Every row gives one point. Each copy is the shape, with its points in the same order, stretched, turned, moved and blurred by noise. Is it also mirrored, or only turned?

Shape:
[[ -3   0 -33]
 [-46 -36 -17]
 [  8  41  24]
 [ 11   8  54]
 [-36  -5 -27]
 [-20  46  18]
 [-37 -18  41]
 [-15  12   1]
 [-32 -38   2]]
Copy 1:
[[ 19   4 -17]
 [-25 -47  -4]
 [-13  64 -12]
 [-27  51  33]
 [-11  -8 -19]
 [-32  56 -20]
 [-59  -1  31]
 [-12  26  -5]
 [-26 -35  15]]
Copy 1 is: only turned
Copy 2, 9 rows:
[[-11  -6 -33]
 [ 17  44 -27]
 [-29  -9  42]
 [ 13  -6  68]
 [-12  31 -37]
 [-40  20  35]
 [ 26  34  42]
 [-17   9   5]
 [ 31  29  -6]]
Copy 2 is: mirrored
Copy 3 (9 x 3):
[[-32  -3  -2]
 [-32 -29 -54]
 [ 27  32   1]
 [ 51  -9   6]
 [-37  -3 -35]
 [ 18  40 -14]
 [ 24 -23 -44]
 [ -2  10 -19]
 [-15 -33 -38]]
Copy 3 is: mirrored
Copy 4 (9 x 3):
[[ 11 -17 -32]
 [-21 -35   1]
 [ -9  38 -29]
 [-12  43   2]
 [ -9 -30 -24]
 [-29  29 -39]
 [-44   7  15]
 [-17   4 -30]
 [-24 -20   5]]
Copy 4 is: only turned

Shape:
[[ 38 -11  26  31]
 [-26  -1  -7   4]
 [ 56  27  28  25]
 [-26 -35 -29  -9]
 [ 33  29  35 -16]
 [-46  22 -22  -9]
 [-14  31 -43 -37]
 [-16   4   1 -16]]
Copy 1 (8 x 4):
[[  7  13  32  47]
 [-34  -2   4 -25]
 [ 52  24  38  29]
 [-51 -12 -36 -15]
 [ 42 -17  27  -9]
 [-40  -2   0 -58]
 [  4   2 -43 -63]
 [-10 -11   0 -32]]
Copy 1 is: only turned
Copy 2 (8 x 4):
[[ 12  27   3 -47]
 [-25 -22   5  -6]
 [ 16  56  30 -25]
 [ -9 -58 -32  -5]
 [ 19  24  60 -13]
 [-42 -26  15  21]
 [-10 -28   9  51]
 [-10 -25  21  -3]]
Copy 2 is: mirrored
Copy 3, 8 rows:
[[ 40  24  45  46]
 [  4 -21  -2   6]
 [ 17  58  37  45]
 [ 23 -43   8 -19]
 [-27  42  41  32]
 [-18 -28 -29  -9]
 [-29  -6 -19 -39]
 [-12 -11  10   4]]
Copy 3 is: only turned
Copy 4 (8 x 4):
[[ 25 -34  13  18]
 [-24  -1  -8 -12]
 [ 27 -21  47   5]
 [-13 -12 -45 -28]
 [ 27  15  33  -3]
 [-43  19  -2 -28]
 [-20  21   5 -66]
 [ -7  14  -6 -17]]
Copy 4 is: mirrored

Shape, 9 rows:
[[  9  12  22  -6 -21  19]
 [ 30   9  26  29   4  32]
 [ 16  24  51  18 -21  -6]
 [-41  13 -14 -34  38 -43]
 [  3  -7 -23 -30  26 -50]
 [-32 -43 -16  22   0 -21]
 [ 18  40 -19  -4 -32 -20]
 [-24 -13  36  41  -4  26]
 [-50 -39  17 -11  -3 -11]]
Copy 1 (9 x 6):
[[ 10   0  -3 -29 -27  14]
 [ 13   5  33  11 -39  30]
 [ 55   3   4 -19 -36  14]
 [ -4 -30 -40 -18  64 -22]
 [  0 -15   4 -23  34 -48]
 [ -9 -10 -36  25 -27 -51]
 [ 27  54  -9 -47   3 -22]
 [  4 -13 -22  33 -51  17]
 [-17 -51 -55  -2 -26 -34]]
Copy 1 is: mirrored
Copy 2 (9 x 6):
[[-12   3  18 -22 -17  22]
 [ 42   0  29  -9  -9  46]
 [-11  16  22  -5   1  58]
 [-23  31 -21  -7  45 -49]
 [-19  20 -47  -2   4 -37]
 [ -6 -52 -14   5  30 -14]
 [-32  20   9  28 -36  -7]
 [ 20 -34  37 -13  36  44]
 [-24 -36  -7 -37  40 -14]]
Copy 2 is: mirrored
Copy 3 (9 x 6):
[[  9   9  -2 -23 -42  18]
 [  9   2 -17   8  -7  41]
 [ 27  -6  22 -18 -29  44]
 [ -9  44  35 -40  37 -52]
 [ 16   7   9 -27  20 -72]
 [-48 -37  36  -4  14 -30]
 [ 33  28  15  11 -39 -33]
 [-34 -22  25  -5  -6  53]
 [-49 -18  28 -52  -3 -22]]
Copy 3 is: only turned

Shape, 12 rows:
[[ 31  -4   5  21  10 -15 -35  16]
 [-34 -57 -25 -40  13  45  60 -34]
 [ -9  20   1 -16  29 -21 -21  55]
 [  3  23   5   4  27 -19 -16 -16]
 [ -4 -40  27 -67  -5 -60 -28  20]
 [-38 -51 -24   7   3 -13  33 -27]
 [-50 -29  23   7   5  13  32 -19]
 [-55 -22 -42 -14 -21  21  34 -29]
 [ 18  23  16   5 -17  -2  -7  35]
 [ 12  13   4 -11   6 -33  31  13]
 [  9   7  10  -1  22 -21  -9  39]
 [ 16  41  24  -5  10 -16 -31  19]]
Copy 1 (12 x 8):
[[-13 -26  20  54   2 -27  14   3]
 [-32   8 -16 -41  25 101 -11 -47]
 [-11 -50  -4  12   6 -32 -41  13]
 [  8  -6   9   2  12 -27  -7 -35]
 [ 25 -93 -21  48 -38   3 -49 -29]
 [-37  27 -52   7   5  39   9 -44]
 [-33  15 -18 -48 -27  47   3 -27]
 [-15  71 -43 -27  13  57 -12 -21]
 [  6 -12   7   3 -12 -10  11  32]
 [ 16 -25 -35   0  18 -14  15 -13]
 [-14 -40 -11  12   7 -26  -9   8]
 [ 18 -30  18   0 -10 -45 -12   1]]
Copy 1 is: only turned
Copy 2, 12 rows:
[[ -1  -1  25  -1  35   6 -20  19]
 [ 31 -47 -10  30 -56  35  74   3]
 [ 12 -20 -12 -62   5  -9 -18  34]
 [ 26  -8  -3 -26  41  23  -1  -5]
 [-34 -54   9 -49  21 -36  38 -30]
 [  8   4 -48  31 -25  16  30 -30]
 [-17 -15 -27   9 -34  59  14 -31]
 [ 45 -16 -33  31 -57  12  11 -29]
 [  1   7  44 -27 -11  10 -30   9]
 [ 12  23  11 -45  -3   5  27  -9]
 [  0  -2   7 -40   9   5  -6  22]
 [ 12 -12  31 -50  33  15 -24   7]]
Copy 2 is: only turned
